Each row is a point. Two turns around zero, p and q, are shown by what they do to some points. Write where each new point lands after one turn and then the other. Backwards means that the second turn is done in reverse. Each puzzle has new turns, and all numbers are rounded.

Turn p:
[-34   2] => [-28  19]
[52 17] => [ 53 -12]
[-19 -19] => [-26  -7]
Turn q:
[-12 -34] => [-36   6]
[-31  34] => [28 36]
[ 31 -27] => [-21 -35]
[ 23 -18] => [-14 -26]
[-11  45] => [42 19]
Where do these land?
p, then q: [-3 35] => [34 -9]
q, then p: [-28  25] => [33 17]
q, then p: [-14  21] => [25  6]
p, then q: [ 36 -49] => [-59 -17]
q, then p: [  9 -32] => [-33   3]

Turn p:
[  9 -11 -22  32] => [-32 -23 -11   3]
[-30  55 -42   9] => [-49  55  -1  19]
[-14 -12   7 -54] => [ 30  21  29 -34]
[ -3 -37  41  -7] => [ 40 -32  22   1]
[39  5 16 19] => [ 12 -19 -39  10]
Turn q:
[-21  13  22 -27] => [22 26 12 23]
[-24  13  10  10] => [-2 -2  1 31]
[ 42  16 -11   7] => [ 18 -22 -27 -26]
[-2 -9 42 43] => [  0 -47  32  22]
[-42  38  21   8] => [10  4 -5 60]
[ 30 -67 -29 -16] => [-32  11  23 -70]
[ 16  -4 -55 -24] => [-17  29 -36 -39]
Where do these land?
q, then p backwards: [ 37  30 -29  -3] => [ 55   3   1 -11]
q, then p: [-83  10  12  -2] => [-28  -6  -7  79]
q, then p: [ -6 -17 -41 -10] => [-10  40  21  -1]
q, then p: [ 38 -25   5  -7] => [ 35   7   5 -28]
p, then q backwards: [  3 -23  39  -8] => [23 15 37  2]
q, then p: [  8  -2 -40  25] => [-24  10  35 -20]
q, then p: [ 3 28 53  6] => [  8 -48 -35   5]

Turn p:
[-27 -14 -29 -13 -12 -24] => [-22  16 -31 -10  25  12]
[ 24   8 -41  50  26 -13] => [-16 -26 -39  30 -21 -43]
[-19 -49  10 -41 -48  17] => [-25  42  21 -14   4  64]
[ 37   4  29  18 -42 -25] => [  5  46  16 -13 -38 -30]
[-27  40  16   2  26  37] => [ 30 -32  30  22  36  -5]
[-38 -22  19  11   7 -10] => [-33  -8  19 -20  24  -3]
[ 51  33  -4 -27  43  17] => [ 62 -39 -16   5 -31   6]
Turn q:
[  0 -21  23  11  34  31] => [-12 -12  40  -5   9 -35]
[ 53  52 -35 -38 -29  -7] => [ 70 -18 -24  18   0  54]
[ -9  -7   9  47   3 -17] => [-33  -9 -26   8   5 -29]
[ 50  -3 -64 -24 -39 -29] => [ 15 -38 -30   4 -13  82]
[-21  -3  26 -18  41  -7] => [  4  17  16 -41  12 -28]
[-27 -13  40   6 -26   7] => [-16  30   5   9 -36 -27]
[-47  -6   2  17  16  22] => [-31  32  19   6  23 -19]
Where do these land?
p, then q: [ -8 -10  36 -26  11 -35] => [ 34  14  24 -32 -15  18]
p, then q: [ -7 -26 -21   7 -44   1] => [  4  35 -10  28  30  -9]
q, then p: [42 55 -9 20 19  1] => [-22 -36 -32   0 -52  -9]
p, then q backwards: [-35 -22 -49 -18 -17   4] => [-27  11 -55  21 -13 -18]
p, then q: [  1 -53   6   6  12   1] => [-19  43  22   5 -17   6]
p, then q backwards: [-32 -15  49  16  21 -20] => [ -3 -39   8  -2  56   6]
q, then p: [ 41  71 -12  -5  -2  49] => [ -6 -34   6  15 -78 -41]

Turn p:
[-21 -41 -21  35 -43  60  -4  15  27] => [  9 -29  17  31 -25  64  32 -27 -40]
[ 10  62   0 -17   2  27 -30   9 -20] => [ 20  61  -8   8 -32   0   1  23  23]
[ 12 -12  18  -5   4   9  12 -45  40] => [  2 -24 -12 -12 -10  13 -54 -16 -13]
[-47 -42 -30  24  33 -46 -24   1  21] => [-18 -56  45  32  18 -36   1  30 -25]
[ 19 -12  62 -11  53 -11  11  -9 -35] => [ 28  28   5 -22  61 -33 -36 -23   9]
[-12  51  -6   2 -26 -12  38   0 -34] => [-40  44 -28 -30  -7  -7  27  11  -9]
[ 36  35  56   3   6  -1 -22  13  31] => [  5  31   2  16 -24 -18 -39 -46  39]
[ 62 -19 -13 -34 -16 -18 -22  -4 -26] => [ 43 -24 -46 -12   6 -13  16   5  47]
[-22 -27   3 -22 -65   8  13   5   2] => [  2 -27   7 -43 -29  22  40 -23 -13]
[  0  20 -53  38  22  19 -26   4 -23] => [  5  19 -15  58   4   6  19  45 -16]
[-37 -15 -16 -14  28 -33  53  10  16] => [-54 -24  31 -27  36   3  -7  22  -3]
Turn q:
[ 15 -10 -30  21  14 -57  16 -10 -18] => [ 26 -10  16  44  -3  14  13 -37 -33]
[-28  54  -3  24  28 -52   3 -54 -48] => [-11  48  13  85 -31  15 -16   6 -41]
[  2  -9 -22  -8 -17  59  11  15   5] => [  1  -7 -20 -51  30  -3 -25   8  -6]
[-16 -11 -22 -31   1  32  -4  -2  35] => [-39 -10 -19 -35  27  -4  11   1  -6]
[-23 -33  20 -26   3  19  25  -2  12] => [-27 -32  14 -19   5 -35  -4  14  -3]
[-23 -31   5 -31 -55  44  -6   8  -4] => [-18 -17 -35 -51  -9 -41 -32  -9  14]
[-10  14  11 -43 -21  32  27  37   3] => [ -5   0   2 -65 -21 -17  -2  25 -14]
[  7   5   4  43  60 -35 -11 -19 -48] => [ 36  20  15  84  14  -2   7  15 -13]
[ 40 -21   5 -50  -8  37   7 -28  -4] => [-14  24  27 -41  33 -42 -10 -26  10]
[ 17  21   9  37   9 -52 -58  37  22] => [ 32   5 -22  34 -25  45  54  -2  44]
[ 16  20  23  64 -13 -26 -12  18  45] => [ 17 -22   8  17 -20  68   6   5  49]
Where do these land?
q, then p backwards: [-81  -4  42 -38   2 -17  12 -23  25] => [-38  38 -44  20 -21 -62   5  -1  44]
q, then p backwards: [  9 -34 -27  12  28  27  13  29 -12] => [  4 -49  -6  -3  20  -6  -2 -24 -36]
q, then p: [ 56  -7 -33  10  48  -2 -18  -5 -19] => [-11  36 -33  21  43  -1 -49   4   9]
q, then p backwards: [-38   0  33  -8 -34 -56   8  10  -5] => [-10  19 -10   7 -50 -13 -40  -5  46]
p, then q backwards: [ -2  20 -18 -26  12   8  36 -12 -28] => [-4 32 -9 -9  9 46 -9 14 14]
p, then q: [-35  36  40   6  11   0  22  23  32] => [-43  25 -10  18 -42  -6 -15  29  23]
p, then q backwards: [ 63 -10 -45  21  25  13 -21  -5   7] => [-25 -15  -2  70  16   0 -42   3  -9]
q, then p: [-68  27   6 -30 -33 -13 -14  16  19] => [-21 -18  13 -28 -35  21  64  21 -19]
q, then p: [ 28  -9 -45  54  15  17  -2 -36 -32] => [ 36  25 -21  63  21 -14 -34  20  -9]
p, then q: [ 43 -16 -17   4 -17   8  15  -9  20] => [-11 -17 -24  -8  44   3 -12 -17  -5]
q, then p: [ 27  -4  64  -6 -57  15 -52  12  -6] => [-32 -45  -3  -1 -74   2 -34  -5  39]

Turn p:
[  6 -31  26  -8 -51   8  14 -18  13  -9  -1] => [ 27  19  -8 -18   2  10  -8 -48 -21  -5  28]
[-14  28 -65  12 -21  17  11   0 -18 -54   6] => [ 38  28  -3  -6 -32 -32  26  37  -2 -49 -25]
[ -1   0 -80  97  17 -17  11 -11  -4  18   7] => [-18 -12 -34  54 -57 -53  41 -13  50 -25 -38]
[ -5   1   6   0  -1 -20  12   4  49   3   2] => [ -3   9  15  -6   0 -11 -11 -12  36   9  31]
[ 55 -23  20 -29  24 -13   3  21 -29   5   7] => [-36 -28 -24 -18   5  45  15  18 -22   5  27]
[ -7   0  23   6 -38 -22 -13  15 -36   1  -3] => [ 24 -13   1   9   5  47  -8 -17  -3 -24 -15]
[ 11 -14 -21 -34  -8 -12   3 -16  20  21 -13] => [ -1  19 -35   1   2  -4 -29   8   6  13  26]
[-20 -31  12 -12   4  -1   1   7  11  -1 -20] => [ -3   5  -9 -31  15   3 -15 -17  11  14  -9]
[ 15 -20  24  -1  -6  17 -51 -10  62   7   6] => [ 14  -5   0   8  62 -26  11 -27   8  29  40]
[ -5  31  11   6  20  17  16  18 -14  22 -20] => [ -5  -7  23   8 -22  14   1  17  -2  36 -24]
[-26  31  23 -17  25  26  -8  10 -38  -1  41] => [-26   9  49  10  21  16   5  26 -37 -10 -31]
[ -8  28  22 -19  33   0   2 -20 -15 -13 -10] => [-10 -24  28 -12  -2  -9 -27  25 -24   6  -7]
Turn q:
[-31  25 -22 -43 -17 -41  -5  19 -14 -33  -3] => [-48 -23 -10  30   2 -28   9 -10 -13 -50 -11]
[-23 -18  11 -43  22 -46  -6  -6   1 -22   2] => [  0 -21   7   4   5 -39  31  -3 -46 -26 -14]
[ 22 -31   9   3 -29   7   5  12 -13   9  -1] => [ -2  13   1  -6 -14  32  33  13  11   5   0]
[-19   9 -26 -64  35 -39 -11  47 -17  14   2] => [-24 -40 -42  10  18 -47  29  18 -22 -35  36]
[30  2 -8 43 -6 -7 15 -8 23 16 21] => [  4  23  29 -17 -32   5 -20   0  13  19  29]
[ 12  33  10 -34  -3   4  18 -25  -7  27   9] => [  6  13 -19 -42   8  -9 -15   3  10 -38  -4]
[ -8 -11 -16  33  -7  32  -1 -35 -12  21  21] => [ 18 -15  -1 -24 -17  44 -29 -18   2  18   2]
[ 23  -6   7  21  -7  37 -34  -3  26 -12   9] => [ -8   7   8 -14   1   3  -3  -6  22  57 -20]
[-15  -7  34  55 -17  37   6   6  27  15   0] => [ 24  47  -1  13  -1  31 -11 -32   8  44   4]
[ 16   1  15  35  15  31  19   4 -15 -21  10] => [12  5 35 -1 32 27 -7 -5 20 16 11]
[-24  -1 -38 -68  19 -29  17   8   9 -23 -43] => [ 11 -44 -19  39  -4 -56  21  14   3 -52 -17]
[ 18   2  22  62  -5  15 -22 -19  -7  10 -28] => [ 10  32  13   7   1  37 -36  27  -7  42 -14]
Where do these land?
p, then q: [ 37   8   9  29  -7 -11  -1  -5  35 -16  24] => [  6  11  43 -26 -16   3  14 -34 -10  -8  15]
p, then q: [ 23 -16 -39 -16  12 -20  -5  10   1  55  19] => [ -5 -21 -15  30 -17   2 -39 -38  11  21  35]
p, then q: [ 22 -16   9  22 -12  47 -16  -6  35 -34 -34] => [ 19   1  15 -46 -25 -12  17  37  -2 -42  23]
p, then q: [-20  12  17 -16 -53  21 -18  13  12 -12 -42] => [  1  13   0 -47  14 -15  -3  54  30  15  -2]
q, then p: [  5 -16 -16   5  18 -42  23  19 -32  22  -9] => [-11  11  16 -12  -1  25  48  -5  -8 -37  -3]
q, then p backwards: [ 30 -27 -34  30  25   5   2 -15  30 -33  34] => [  0  38  47  27  23   1  23   3  37  -9 -27]
p, then q: [-42  -7  17  -7 -30  22  37  -1 -15 -11  -2] => [-14  16 -14 -16  25   2 -19  21  10 -22 -48]
p, then q backwards: [  9  30  -7 -25  19 -33   8 -41 -48  28  13] => [-19  26 -39  25 -11 -46 -24  -9 -33   3 -32]
q, then p: [-24   6  32   4 -27  23 -32   7 -31  -9  -2] => [ -2   5  -2   1 -13 -32  -5  17 -13  31 -49]
q, then p: [ -3   9  35  12   1  43   4  15  23   2 -18] => [-10 -15   6  32 -17 -26  -1  22  11  34  16]
p, then q: [ 28  11 -30 -39  33 -28   2  29 -12  13  17] => [-16 -13 -25  36  12  -3  15 -44  20  19  35]
p, then q backwards: [-38  -8  22 -36  21 -48  -5 -33 -27  12  13] => [-14  68 -16  17  -5 -10 -14 -29 -38 -15   4]
p, then q backwards: [-26  15 -14  37  -1  22   0   9  28 -16 -13] => [ 19 -15   8 -17   5  10  16  -8  47 -24  -8]

Turn p:
[ 44   2  47  14   7 -17  13  14 -27 -35 -22 -18] => [ 22  59  20   0 -12 -50  12 -16  -1 -16  10  -5]
[ 16  24 -23  32  20 -19 -16 -12  44  50 -42  15] => [-24 -48  -3  -4  36 -49 -21  -8   8  32 -19 -38]
[-25  22  20 -23   5  26 -14  25 -13   9  35  -7] => [  3  23  -6  -8 -12  49  20  26  12  15   3 -22]
[-16 -62  39   6  15 -25  29  -2 -13 -35 -18 -59] => [ 33  57 -46  16 -38 -31 -20 -16 -16 -16 -23  42]
[ 10 -44   4 -34 -19 -15  35  27   9  -9  -9 -26] => [-29  31 -11  21 -34 -12  -7  -7 -24  11  10  46]
[ -2  30 -27  -5  -5  43  -9 -18   9   1  35 -19] => [-18 -29   2 -20 -18  28  12  37   8 -30  -8 -20]
[-30  15 -16 -48 -21 -22  -9 -21  10  -8  24  18] => [  0 -37  10  30 -18  46  29 -16  -9  10  -8   8]
[-19   9 -28 -27 -24  15 -32 -19 -43  19  16   9] => [ 17 -25  37 -12   9  47  13  31  -6  10 -20  19]
[-16  29 -17  18  -9  25 -28  38   3 -25   9   4] => [-13   5 -16 -30  31  21  41  11 -12 -13  12 -18]
[ 35  -6   2  49 -11  -2 -21 -28  50  43 -16  49] => [-31 -43  13 -12  47 -34 -30 -33  58   7  -2  -9]
[  0 -36   1 -13   0 -48  39   9 -37 -14  33 -10] => [ 14  39   8  62  -8  13 -19   0 -25 -18   3  30]
[-30  29   3   3  -8  25  24   1 -26  -7  -6  10] => [ 17   5   9 -30  -6  32  -9  -8 -27  -5  11 -22]
[ 33 -12  -5  29  49  13 -11 -13  34  10 -41  35] => [  9 -37 -17 -14  25 -61 -21  -3  31  14  32 -13]
Turn q:
[ 18  11 -26   2  35 -15  11  26  24 -11  26  23] => [ -7 -36  35   1  -5 -41   4   0  -9 -21  20  -1]
[-42   9   6 -17  -7 -30  10 -36  12  48  12 -39] => [ 14   4 -54   8  15  25 -35 -12 -45 -33   0  -9]
[ 13  -4   5 -19 -10  13   7  23  22  32   3   1] => [  0  -2 -12  -3  22  -7 -13  24  15 -14  23  23]
[ -9 -96   5   3  51   0   4 -37  20  -9   8   7] => [ 29 -47  14 -66  40   8  13  21 -37  19 -47 -11]
[  1  15  -9 -12 -25 -23  56  16 -76 -31 -19  26] => [-41  58  -4   0 -51 -51  -7  18  -6  29 -14 -30]
[ 26  -9  17  26 -15  -8 -13  23 -21 -23   5  18] => [-10  -2   4 -19 -22 -19  16 -17  43  17  -7  -2]
[-27   7  10 -21  25   4 -14  10 -21 -13 -21  18] => [  8  -6  -3  24 -30  -2  18  24 -14  17 -20  15]
[ 10   6  12  95 -12   8  -2  13  -2   5  10   4] => [ 11  20  29 -45 -29  12   9 -50  40 -33  -1  10]
[ -2  22 -14   0  -9  56  17  -5 -34  14  22  17] => [ 41  56  18  16   3 -20   8  14   9  -3  15  -7]
[ -1  -9 -42  -6   0 -35 -18  15  -2   3  21  12] => [-18 -16  -7   9  17 -43  16 -25 -15 -12  -9   6]
[ 25  12 -17 -10  -2 -21 -13  17   7  15 -31   9] => [-32  -7   1  11   1 -12 -11  -9  -2  14  14  38]
[  2 -21  18 -10  37 -17 -11 -77  18  10   6 -80] => [ 26 -34 -30 -22  31  69 -12 -26 -58  23  20 -36]
[ 10  21  18 -14 -28 -36 -17  25  19  13  10  23] => [-17 -25 -27  22  -8 -24 -27 -10  34 -13   2  16]
[-13  21   6 -14 -17  97  -8  11  23 -28 -23 -55] => [ 5 32 21 36 21 79 42 47 29 -7 33 -9]
[-11  13  11  -3 -23   7  -8 -26  12 -24 -28  17] => [ -8   5  15  27  -3  26 -20   2  15  15 -30  -3]
Where do these land?
q, then p: [ 39  46 -46 -14  22   0   2  -7   0  20   5 -36] => [ 31  14  13  30  12  42 -15  20  31 -42 -15 -22]
p, then q: [-30  18  53  15 -14 -21 -10  19  12 -21  25  29] => [ 26  16  41  10  15  39 -26  -6 -25  -6  30 -26]
p, then q backwards: [ 28 -25  42  -1 -18  13  12  -8  -6  11  11  36] => [ 43  29   6  34 -25  20  -1   3  10  10 -10  15]
p, then q: [ 10  22 -25   3   6  55  39 -20 -26 -10   5   4] => [ -2 -14 -33  13   8 -10  41  19  42  20   5 -34]
p, then q backwards: [-20 -29 -15 -22 -27 -47  -9 -34  33 -30 -36 -17] => [-25   0 -17  10  25 -52 -64   9 -13  15 -11  25]
p, then q: [-41 -18 -32 -16   2   2 -44 -43  46   4 -31  -3] => [-23  10  10 -39  56 -22  -6  22 -28  21 -39  33]
p, then q: [-19 -15  -5  32 -44 -23 -32 -15  11   1 -19 -44] => [-29   8  24  16 -18  11 -19  19 -39  36 -35  28]
p, then q backwards: [ 23  -9  36  56  19  21  21 -38   4 -18  20  12] => [  5  23  20  34 -39   1  22   8  23  24  56  14]
q, then p: [  5  24 -22 -32  15  31  24  44  19  24 -11 -23] => [  1  36 -13  22  29  43  14   5   0 -26  37 -22]
q, then p: [  2 -21  -2  29 -11 -11  13   4   3   1  27  47] => [  7  -7  -2  22 -19 -33  29 -33   0  22 -10  11]
q, then p: [ 22  40 -32 -41  43  33  19   9 -29  38 -29 -14] => [  1  40  45  26  47  49  -8  18  14 -14  13 -40]
q, then p: [ -9 -39  12   1  -9 -37 -47  40   4 -38   4 -15] => [-10 -29 -39   2 -19   1 -48 -19 -40   5   8  39]
p, then q backwards: [-17 -18  32  20  14 -18  24  17 -21   8  -2  34] => [ 22  24  -4  -1 -23  16  -3 -46  -9  31   7  -7]
q, then p: [  4  13  22  16 -24 -20 -37  29 -18 -23   1  12] => [-33 -36 -12  -4  -3   0 -22 -40  -7  -8 -16  11]
q, then p: [  3  11 -17 -45  25  21  25   4 -32  33  31 -21] => [ -7  30  28  46  23   5   7  41 -18 -26   4 -23]
